Each row of a before or after table is a point. One or more steps were done to the points. Then noise was added and the rows were shuffled. The steps act on columns, c1 being the first. What was done? A step turns or swaps two columns, mirrors them in a line or flattens them onto one, adds a multiple of one to another, or multiplies or shifts one. Angles are multiples of 10 degrees, from the lower column toward the higher: turns from -170 to 170, lines from 10 to 170 but not 90. Use the fewest steps. Two steps may share a column if one is a turn and the other turns, adds or multiplies; they go together, in the order done. Otherwise the lowest column goes first.

Before:
array([[ 0.07, -0.04],
       [-0.24,  0.25],
       [-0.35, -0.13],
       [-0.25,  0.28],
       [ 0.50, -0.04],
       [-0.24,  0.51],
       [-0.04,  0.46],
       [-0.11,  0.80],
       [-0.31,  0.11],
       [ 0.45, -0.50],
       [ 0.54,  0.06],
       [ 0.14, -0.18]])
After:
array([[ 0.29, -0.24],
       [ 0.29, -0.07],
       [-0.17,  0.14],
       [-0.53, -0.15],
       [-0.48, -0.04],
       [-0.54,  0.39],
       [ 0.32, -0.47],
       [ 0.33,  0.20],
       [ 0.24, -0.78],
       [ 0.11, -0.44],
       [-0.08,  0.04],
       [ 0.29, -0.20]])
Steps: turn c1 and c2 by -170 degrees

Before:
array([[-0.29, -0.13, -0.13, -0.02],
       [ 0.37, -0.33,  0.05,  0.29],
       [-0.18,  0.08,  0.24,  0.03],
       [ 0.07,  0.01, -0.12,  0.06],
       [ 0.21, -0.34,  0.18, -0.15],
       [-0.03, -0.01, -0.03,  0.34],
       [ 0.30,  0.00,  0.19,  0.45],
       [-0.04, -0.49,  0.11, -0.25]])
After:
array([[-0.52,  0.38,  0.39, -0.73],
       [-0.42,  0.18, -0.18,  0.08],
       [ 0.02, -0.04,  0.05,  1.02],
       [ 0.07,  0.16, -0.08,  1.32],
       [-0.28,  0.33,  0.23, -0.46],
       [ 0.21, -0.09,  0.04,  0.16],
       [-0.20, -0.08,  0.19, -0.05],
       [ 0.05,  0.22,  0.25,  0.89]])
Steps: turn c2 and c3 by -120 degrees; add -1.5 times c2 to c1; multiply c4 by 3
